Each wall is flat, endless, passes through zero and stands at right angles to its row. A trip goes straight from one point to another. List the walls that it crosses, first one first.

Walls:
(1): [ 0.41 -0.84]
(2): [0.46 1.79]
(3): [-0.58  0.37]
(4): [ 0.51 -0.46]
Trips:
[-0.48  2.54] to [1.59 3.08] => none
[-0.96  2.08] to [-1.49 -0.54] => 2
[-1.51  0.30] to [-0.67  2.28] => 2
[-0.87 -1.51] to [-1.23  1.64] => 3, 4, 1, 2
[-1.12 -0.69] to [ 1.11 -0.65] => 4, 3
[-0.01  0.27] to [1.94 0.37] => 3, 4, 1
[ 0.10 -1.41] to [ 1.01 -0.57] => none
[-0.14 -0.69] to [ 1.38 -3.13] => none

Walls:
(1): [-0.33  1.22 -1.41  0.85 -1.24 -1.80  0.84  2.64  0.21]
(2): [-2.86 -1.87  1.53 -0.09  0.63  1.27 -0.65 -0.65 -1.03]
(3): [ 0.59  2.61 -0.07  0.38 -0.60 -0.26 -0.40  1.30 -0.67]
(4): [-0.42 -0.02  1.38 -1.12 -0.78  0.07  2.25 -2.21 -1.17]
Trips:
[ 1.48 -3.10  0.21  0.38  0.89  1.02 -0.12 -0.34 -0.46] to [ 1.98  1.36 -2.29  0.08  0.93  0.05 -1.31  1.42 -1.24] => 2, 3, 1
[-2.81  0.57 -0.88 -0.61  0.67  2.25 -0.61 -0.93 -0.47] to [ 0.93 -1.14  1.23 -0.52 -1.34 -0.91  0.65 -2.50 -0.85] => none
[ 1.85 -0.26  0.14  0.02  1.27 -0.99 -0.21  1.26 -0.28] to [ 0.88  0.52 -1.26  0.88 -1.65  0.77 -0.12  2.33  1.29] => none
[-0.33 -1.73 -0.42  0.81 -0.67  1.28 -0.35 -0.58 -3.10] to [-0.11  2.03 -0.26 -0.31  2.11 -1.58 -0.12 -1.89 -0.15] => 3, 2

Walls:
(1): [ 0.46 -0.20  0.18  2.74  0.52 -1.40 -0.39 -1.52 -0.86 -0.39  0.23 -0.51
 -1.35 -0.73  0.54  2.92 -1.13 -0.69 -0.22  0.25]
(2): [ 0.43  1.29 -2.18 -2.33 -0.07 -0.29  0.66 -2.33 -0.59  0.44 -0.09 -1.78
 -0.42  0.22 -0.12  1.54 -0.47 -1.46  0.14  0.56]
(3): [-0.25 -1.44 -1.23 -0.01 -0.18 -0.87 -1.28  1.17 -2.14 -1.32 -2.20  0.72
  1.40 -1.72 -0.88  1.93 -1.30  1.02 -0.80 -1.82]
Trips:
[-3.23 -1.53 -1.24  0.91  1.41 -3.40 -2.45  1.23 -1.85 -1.25  0.09 -1.43
 -0.73  1.11 -1.20  0.20 -0.96  0.23  2.58 -0.63] to [-0.03 -0.29  0.91 -1.23  0.68  0.72 -1.11  0.09 -2.01 -1.12  0.27  0.73
  0.67 -2.37  1.38 -1.25 -1.33 -2.89 -0.07 -0.25] => 2, 1
[ 1.48 -0.87  2.73 -0.41  0.10  1.21 -1.25  1.64  1.95 -0.12  0.51  0.40
  1.32  0.14  0.64  1.26  2.06 -1.07 -1.01  0.97] to [-2.47 -0.39  0.36 -0.14  0.92  1.87 -0.45  2.19 -0.49 -0.23 -0.68 -3.54
 -1.05  0.23  0.79 -0.75 -0.02 -0.39  0.97 -0.55] => none
[-0.13  0.72 -1.78 -0.52  0.70 -0.22  0.46 -2.25  0.66  2.51 -1.01 -0.21
  1.26  0.35 -1.49 -0.44  1.86  1.15 -1.14 -0.11] to [-0.73  0.21  0.99 -1.04  1.12  1.50 -0.53  0.37 -0.57  0.42  0.44 -3.25
  0.70 -0.57 -0.24 -0.76 -1.27 -0.21 -0.22  0.21] => none
[ 2.96 -0.27  1.83  2.23  0.55 -1.77  0.19  1.74 -2.00 -0.94  1.12  1.29
  0.71  0.82 -2.65 -1.79 -0.81  1.63 -0.60 -0.64] to [-0.15  1.09  1.73  0.53  1.35 -2.34 -0.26  1.42 -0.55 -0.80 -1.33  2.08
 -0.28  0.01  1.51  1.69  1.96  0.52 -0.62 -0.65] => none
[ 0.67  2.28  0.02 -0.10 -0.02  1.89 -0.01  1.55 -0.47  0.08 -0.01 -1.43
 -0.88 -1.24  2.02  0.48  0.80 -2.13  0.30 -0.34] to [-0.55 -1.00  1.49  1.25 -0.17 -0.53  0.70  2.22  2.47 -0.76  1.24 -0.13
 -0.15  0.37 -0.11 -1.12  0.36 -0.91 -0.96 -1.41] => 1, 2
[ 0.22 -2.36 -0.62 -1.84 -1.06 -0.46 -1.21 -1.65 -0.62  0.13 -1.01  1.40
  1.74 -1.72 -0.26 -1.24 -1.50  1.62  1.10  0.29] to [-1.72  0.21  1.06  0.30 -1.67  4.41 -2.12 -1.50  2.37  1.52  2.65 -1.30
  0.95  1.73 -1.69  1.33 -0.87 -0.20 -1.78 -0.48] => 2, 3
[-0.37 -0.08 -1.47 -0.68  1.87  0.34 -0.09  0.71 -0.95 -1.08 -3.33 -0.55
  1.35 -1.74 -0.21  0.44  0.71 -0.83  1.72 -1.43] to [ 0.49 -1.73  1.78 -0.48  0.44 -1.38  1.34 -0.26 -0.75  0.80  0.01 -0.65
  0.82  1.17 -1.56  1.30  0.47 -1.03 -0.58  0.07] => 1

Walls:
(1): [ 0.13  0.02  1.92 -0.29  0.70  0.50 -0.65 -0.63 -0.47  0.31  0.13  2.54
  1.60 -1.46  0.12  0.96  2.10  1.81 -1.55 -1.02  0.37 -1.05  0.92 -0.12
  1.76  2.28  1.01  1.14 -0.32 -0.65  1.53  0.03 -2.09  0.09  2.86 -2.49
 -1.75  1.32 -0.01  0.97  0.25 -0.10 -0.07  0.68 -0.23  0.96  2.50  1.87]
(2): [ 0.08  2.72 -0.82  0.94  1.00  1.02 -2.08  1.27  0.53 -0.07  0.41  1.38
 -0.09 -0.27 -2.59 -2.21  1.23  1.06  0.53 -0.36  0.43  1.81  1.26  1.32
 -0.40 -0.08 -2.98 -0.56 -2.90 -0.47  2.33  0.27 -0.12 -1.64 -0.95 -0.34
  1.09 -0.85  0.23 -3.06 -2.42 -0.46  0.64  0.38 -0.70 -1.68 -0.42 -0.73]
(3): [-0.86 -2.52 -0.01  0.70  1.61 -0.28  1.13 -0.50  0.10  2.32 -1.86 -0.06
 -1.54 -0.92 -1.95 -0.96 -0.20 -0.07  0.20 -0.45  0.83  1.56 -1.39  0.82
  1.18  0.52 -1.68 -0.25  0.33  0.47 -2.94  1.86 -0.45 -2.51  2.36  1.09
  0.04  0.24 -1.50  1.12  0.78 -2.46 -1.48  1.91 -0.45 -1.51 -0.99 -0.18]
(4): [-0.29 -0.02  1.19 -1.46 -0.54  1.70 -1.36  2.55 -0.11 -0.21  1.66  0.16
 -1.34  0.24  0.37  1.71  2.20 -0.86  0.03  1.20 -0.67  0.29  0.75  0.90
  0.20 -2.10 -2.92 -1.38  2.16 -3.65 -1.06  0.86  0.47  2.64  0.65 -2.57
 -2.32 -2.24  0.04 -0.62 -0.73 -1.69  0.81  1.44  0.69  1.02 -1.31  0.18]
(5): [-2.70 -1.22  1.65 -0.06 -3.28 -1.42  1.30 -1.58  0.51  0.86 -0.10 -0.45
  0.54 -0.61 -0.24  0.73 -0.92 -0.33  0.71 -0.89  0.29  1.54  0.80  3.70
 -1.52  2.11 -2.65  1.56 -0.45 -1.24  0.08  0.13 -0.30 -1.04  0.33  0.48
  0.90  0.09  1.30 -1.66  0.54 -1.21  1.65 -1.64 -0.62 -0.77 -0.92  2.34]
(6): [-0.11 -0.79 -4.77  1.41 -2.32  1.03 -1.59  0.28 -2.56 -0.04  1.85 -0.57
 -1.01 -1.09 -1.34  2.08 -1.44  0.87 -2.60  1.52 -0.10 -1.84 -1.55  1.57
  2.05  1.16 -1.99 -0.97  1.83  0.79 -2.18  0.56 -1.15  2.07  0.75  1.24
 -0.22 -1.17 -3.37  1.13  0.49 -3.13  0.74  0.82 -0.39 -0.13 -0.54  0.89]
Trips:
[ 0.79 -0.39 -1.65  0.00 -0.66  1.91 -0.84  0.38 -2.81 -3.02 -0.91  3.00
  0.97  0.50 -1.29 -0.49  1.26  0.09  0.50 -1.51 -0.28  1.61  2.29  0.79
 -2.76  2.08  0.73  0.37 -0.51  0.06 -1.65  0.07  0.52  0.64 -0.82 -0.04
 -0.13  0.57 -0.82  1.69  2.98 -1.15  0.13  0.28 -2.39  1.81  0.63  3.31] to [-0.06  1.44  1.15  0.68  0.60  1.24 -1.35  1.42 -0.39 -1.91 -2.61  0.18
 -1.60  0.12 -0.17  1.01  1.51  0.32 -0.85  2.63 -4.19 -0.55  0.10 -1.10
  3.36 -2.49 -3.11 -0.86  0.37  1.80  2.80 -0.93 -1.36  1.57 -0.44  0.67
  0.69 -1.15  0.94 -1.30 -0.13  0.08  1.35  0.28  0.42  0.86 -0.99  1.25] => 2, 4, 5, 1
[ 1.64 -0.01  0.42  0.11  2.45 -2.74  2.67  0.53 -0.71 -1.55 -0.63 -1.06
 -0.50 -0.43 -0.42 -0.26  0.65  0.54  1.68 -0.28 -2.13  0.53 -0.22 -0.71
 -0.03 -1.85  1.37  0.48 -0.55  1.71  0.09 -2.47  1.20 -2.63  0.14  1.22
 -0.78  0.40  0.23 -0.19 -0.90 -0.09 -0.27 -0.01  1.13  1.67 -0.97  1.65] to [-0.25 -0.93 -1.26 -0.87 -0.35 -1.33 -0.70  0.78 -0.42  0.44  1.82 -1.10
 -0.45 -1.39 -1.89 -0.30  0.58 -0.14 -1.00 -1.01  2.30 -1.86  0.00 -0.30
  2.60  1.38  1.94 -1.70  1.09  0.56  1.10 -0.07 -0.44  2.04 -1.29 -1.62
 -0.05 -0.06  1.11 -1.07  0.49  0.66  0.18 -3.03  1.07  4.32  1.33  0.40] => 3, 1, 6, 4
[ 1.21  1.70  0.71  0.38 -0.18  0.66  0.86  2.37  0.00  1.29  0.87  0.98
 -0.53  1.04  0.53 -0.34 -2.85  3.36 -2.59 -1.80  0.77 -0.77  1.74 -0.53
 -1.27  0.82  1.17 -0.30 -0.43  0.93  0.20 -1.80  0.84 -2.56  1.75  1.04
  2.39  0.54  0.73 -2.22  1.55 -1.29  0.15 -0.06  0.03  1.79 -1.88 -3.26] to [ 1.81  0.23  1.22 -1.04 -0.17  0.28  1.55  0.54  0.50  0.57  1.19 -0.34
 -1.37  0.38 -2.00  1.26  0.61 -2.45  0.80  0.21  0.18 -0.70  1.01  1.06
  2.94  0.07  0.42 -3.45 -0.98  0.07 -1.60  0.29  1.30 -0.61  1.21 -0.35
 -0.03 -2.76  0.61 -0.07  0.71 -1.00 -0.11 -3.78 -0.45 -0.07  1.57  1.12] => 3, 5, 4, 6, 2
[-0.23 -2.36 -0.75  0.27 -1.17  2.09 -0.56 -0.72  0.54  0.64  0.40  0.21
 -1.70 -0.31 -1.90  2.04 -1.74  0.95 -0.96  1.12 -0.28  2.00  0.35 -0.35
 -0.32  0.42  0.71  3.16 -2.18 -0.28 -0.79  1.09 -2.66 -2.68  1.83 -1.40
 -1.21 -0.36  1.08 -1.15  0.75  0.68 -0.93 -1.08 -0.61  0.75  0.71  0.25] to [ 0.67 -0.97 -0.30  0.55 -0.71  0.50  0.01 -0.77  0.68 -1.08 -0.36  0.32
  0.69  0.64  1.17 -1.19 -1.42 -0.08 -1.04 -0.17  0.05  0.54  0.43  0.69
 -1.14  1.24 -0.35  0.84 -1.25  0.70 -1.32 -0.09  0.17  2.82 -0.82 -0.25
  0.67  0.83 -1.11  1.15  0.05  1.05 -1.57 -0.22  1.38  2.09  0.08  0.13] => 2, 3, 1, 5

Walls:
(1): [-1.42  2.01  1.54  0.67 -0.11  0.96 -0.41  1.04  0.70 -1.93  1.14  0.37
 -0.51 -0.33 -0.45 -0.40 -0.13  2.39  1.17  1.65 -1.38 -0.24 -1.94 -1.01
 -0.97 -0.52  2.13  4.48  0.81  1.09  0.49  0.92 -1.01 -0.46  0.00  1.76
 -0.53 -0.70  0.94 -0.52  0.87  1.48 -0.25  0.89 -0.19  2.52  1.63  0.56]
(2): [-0.71  0.24 -0.22  0.22  2.20 -1.42  0.12 -0.60 -3.36 -1.50 -1.07  0.67
 -1.14  0.77 -1.04 -0.25  2.79  0.31  0.44 -2.43  1.11 -1.56  1.42 -1.79
  0.20  2.47 -1.22 -0.17 -0.82 -0.98  0.69  0.32  1.24  2.60 -0.93  2.85
 -0.18 -0.57  0.07 -1.43 -0.60 -2.71 -0.09 -1.20 -0.77  0.72  0.62 -0.38]
(3): [ 1.30  1.80 -0.85  0.35 -0.55 -1.22  0.48 -0.81 -2.68  0.77 -0.29  0.30
  1.34 -0.71  1.05 -2.13 -0.31 -2.24 -0.47 -0.74  2.74  0.99 -0.57 -0.67
  1.48  1.50  1.70  1.93 -1.59 -1.04  0.89 -1.56 -0.92  1.98  0.35  1.03
  0.25 -0.47 -1.42 -1.16  0.42  0.30 -0.72 -2.02  1.71  0.43 -0.13 -0.54]
(4): [ 0.12 -0.30 -2.74 -2.27  2.49 -2.57 -0.32  0.27 -1.87  0.13 -1.11 -0.63
  1.84 -0.39  0.19  0.44  1.05 -0.59  0.86 -0.15  2.03 -0.67 -2.05  1.52
  1.28  0.46 -0.16  1.86 -1.06  0.86 -1.41 -0.35 -0.38  0.49  0.03  0.30
 -1.40  1.87  1.70 -0.51 -1.04 -0.57  2.45 -0.39 -0.05 -0.73 -0.21 -1.19]
(5): [-0.76  1.04  0.89 -2.63  1.26  0.71 -1.52 -0.43  1.15 -1.56  3.26  0.48
  0.85 -0.90 -1.27 -1.69  1.78  1.43  0.31  0.90 -0.85  1.71  1.94 -0.23
 -0.77 -0.16  1.24  0.76 -0.81 -0.05 -0.81 -0.37  3.74 -0.59  0.02 -0.63
  0.52 -0.16  2.93  0.04  0.35  1.50 -0.77 -1.07  0.10 -0.53 -0.01  0.94]
(6): [ 1.29 -0.38  0.59  0.80 -0.09  1.39 -0.95 -0.09  0.64 -1.31 -2.02 -2.57
 -1.58 -1.16 -0.10 -0.07 -1.55  0.42 -1.34  1.44 -3.26 -1.04  3.77  0.01
 -1.90  0.62 -1.00 -1.40  0.72  0.71 -1.22  0.33 -1.99 -0.30 -0.87 -1.22
 -0.98  0.11 -0.64 -1.83 -0.74  1.60  0.44  0.78  0.43  1.11 -1.89  0.48]
(7): [ 0.18 -0.91  1.05 -1.82 -1.27  0.27 -1.33  0.08 -1.12  0.94  0.64  0.79
 -2.60  0.56 -0.87 -0.92  0.47  1.24  0.01 -2.65 -0.05 -1.01  0.22  1.45
  0.42  1.31 -2.22  0.66  0.70  2.11  0.32 -0.45 -0.23  1.94  3.37 -3.87
 -0.16 -1.01 -0.81 -1.14 -1.91  2.57 -1.33 -0.11 -0.22  1.44  1.15  0.85]
(8): [-2.75  0.28  1.30  1.67  0.76  2.44  0.07  1.43 -1.34 -0.27  2.41 -0.19
  0.23  2.65  2.12 -0.19 -2.21  1.44 -1.08 -1.31 -0.99 -0.18  0.62  0.44
  1.31 -0.47 -1.71  0.84 -2.93  0.25  1.64 -2.41 -1.44 -2.92 -0.02  2.56
 -0.99  0.53  0.49  0.07  1.26  1.66 -1.17 -0.23  0.15 -0.21 -3.26 -2.03]
(9): [-0.53  1.61  1.49 -0.04  0.47  0.28  0.87 -0.46  0.07  1.34  1.74 -0.90
 -0.11 -0.04  1.35  1.05  2.03 -0.83  0.15 -0.43 -0.87  1.43  0.77  0.17
  0.03 -0.93  0.76  0.93 -0.55 -0.02  0.25  0.23  1.41  0.40 -0.68 -2.55
  2.83  1.69 -1.10 -0.81 -1.30 -1.97  0.59  0.02 -0.33 -1.10  0.15 -1.10]
(10): [ 0.19  1.02  1.37 -0.32  1.47  1.69 -1.24  1.57 -0.24 -1.37 -0.20 -1.69
 -1.79  0.70 -1.51  0.35 -0.23  1.46 -0.98  1.75  0.05 -0.82  1.71  0.21
  0.03 -0.25 -0.33  0.73 -0.87 -0.47  0.00  0.34 -1.42 -2.48  1.82 -2.44
  1.83 -0.23 -0.76  0.01  2.04  0.64 -3.50 -0.53 -1.03 -0.86 -1.02 -2.09]
Trips:
[-2.25  1.68  1.85 -1.84  1.94  1.04 -3.40 -0.51 -0.56  1.21  1.39  2.12
  0.04 -0.53 -0.08 -1.62 -1.43  1.63 -0.73 -0.06  0.17 -0.51  1.33  0.96
 -0.15  1.60 -0.59  0.18  0.15 -1.78  0.52  1.07  1.00 -1.83 -0.27 -0.27
  0.19  0.44  0.12 -2.26 -0.18  0.64  0.90 -1.73 -0.48  0.59  2.40 -0.39] to [-0.94 -1.20 -2.05  0.35 -1.42  1.99 -2.49 -1.68 -0.51 -0.41 -0.61 -0.99
  0.06 -0.28 -1.25 -2.69 -0.26 -0.52 -0.32 -0.29 -0.05  0.50 -0.47  0.24
 -2.15 -1.26 -0.49 -0.87 -2.99 -0.17  1.37  2.27 -0.10 -1.70  0.54 -1.24
 -0.44 -0.28  0.16  3.43  1.99  2.06  0.13 -0.61 -1.27  0.09  3.94 -3.03] => 9, 2
[ 0.78  0.67  0.76  0.35 -0.71  1.05  1.22 -1.48 -0.95  1.55 -0.47 -2.50
  2.54  1.01 -1.50 -0.50  3.07 -0.15 -1.18  1.26 -0.51 -0.98 -0.98 -0.12
  1.59  0.34 -0.23 -0.85 -0.72 -0.27 -0.26  0.40  0.25 -0.07  3.73  2.16
 -0.09 -0.78 -0.06  1.71 -1.13 -1.69  0.39 -0.76 -0.26  0.13 -0.34  0.61] to [-0.77  0.64  2.76  0.15 -0.70 -1.78  0.34 -0.98  1.97  2.78 -0.25 -0.41
  2.10  2.70  0.20  0.59  0.45  1.29  3.18 -1.98 -0.46  0.54 -1.55 -0.47
 -1.25 -1.59 -2.40  1.67 -1.84 -0.62  2.55  1.81  0.26  0.58  0.40 -0.69
 -0.50  2.85 -0.89  0.45 -0.93  1.32  0.40  1.35  0.60  0.36  0.61 -1.48] => 8, 7, 3, 1, 2
[ 0.74 -1.16  2.06 -2.83 -0.55  1.11 -0.75  0.03 -0.90 -1.85 -0.86 -0.17
  0.88 -1.82 -0.68  1.91  0.43 -2.02 -1.78  0.13 -0.33 -1.17 -0.50 -1.03
  1.43  1.96 -1.26  1.99  0.38 -1.26 -0.78 -1.09  1.31  0.67  1.61  2.44
  0.15  0.78  0.72 -0.28 -0.28  2.16  1.38 -0.78 -0.43  2.85 -0.57  1.92] to [ 0.19  0.65 -1.82  1.29 -0.34 -0.98 -0.65 -0.26  2.15 -0.34 -0.48 -0.35
  0.31 -0.39  0.02  0.33  0.34 -0.05  0.60  0.34  0.10  0.35  2.18  0.80
  2.64  0.41  1.52  3.29  3.26  3.60 -0.46 -0.02  0.16 -1.74 -0.20 -0.29
 -0.78  1.18  0.82  0.42 -2.21 -0.56 -0.49 -0.05 -1.06  0.90 -0.46 -0.52] => 2, 3, 9
[ 1.08  1.04 -0.23 -1.17 -0.04  2.58  1.02  1.91  1.67 -1.83 -1.19  1.27
  0.11 -1.19  0.94 -0.62 -2.09  0.66  0.71 -0.56  1.34  0.55  1.45 -1.72
  0.32 -1.02 -0.03  0.09 -0.21  0.49  0.26 -0.74  0.82 -2.83  0.04  1.45
  0.12  3.11  1.93  1.53 -2.10  0.28  0.72  1.18  0.36 -0.06  0.47 -0.93] to [ 0.53  0.27  0.24 -2.40  0.63  1.16 -1.03  1.32 -0.07 -0.32 -0.22 -0.30
  0.11  1.59 -0.88  0.07  0.45 -2.08  0.54 -2.18  0.87  0.29 -1.27  0.45
 -0.39  3.74  1.65 -0.31  1.84 -3.22  2.83  1.56  0.07 -0.41  2.06  1.23
  0.59 -0.90  1.11  0.24  2.20 -0.36  1.66 -0.88 -0.78  0.33 -1.03 -1.29] => 6, 2, 3, 1, 8
[-0.07  1.02 -1.57 -0.74  2.58 -0.67 -0.25  0.10  3.11  2.16 -0.29 -2.85
  0.32 -1.58 -1.40  2.12  0.15  1.64 -0.25 -0.58  0.38  1.10 -2.82 -1.01
  0.93  1.76 -1.06 -1.97  0.50 -0.90  0.86  1.03 -1.61  2.28 -1.59 -4.37
  1.36  2.78  0.54 -1.37 -2.15  0.98  1.63 -0.64 -0.82  0.66  0.35  1.00] to [ 0.92 -0.28 -1.67  1.20 -0.62 -1.37 -0.91 -1.92 -1.09  1.09 -0.60 -0.57
 -0.64 -0.41 -1.07  1.37  2.12  0.19 -0.11  2.62  2.26 -2.44 -0.98 -0.91
 -1.24 -0.19 -1.10  0.55 -2.03  0.51 -1.38 -0.67 -0.90  0.91 -2.01 -1.79
  1.46 -0.22 -4.53  0.86 -1.27  0.40 -1.66 -1.70  0.25  0.85 -1.90  2.56] => 3, 10, 2
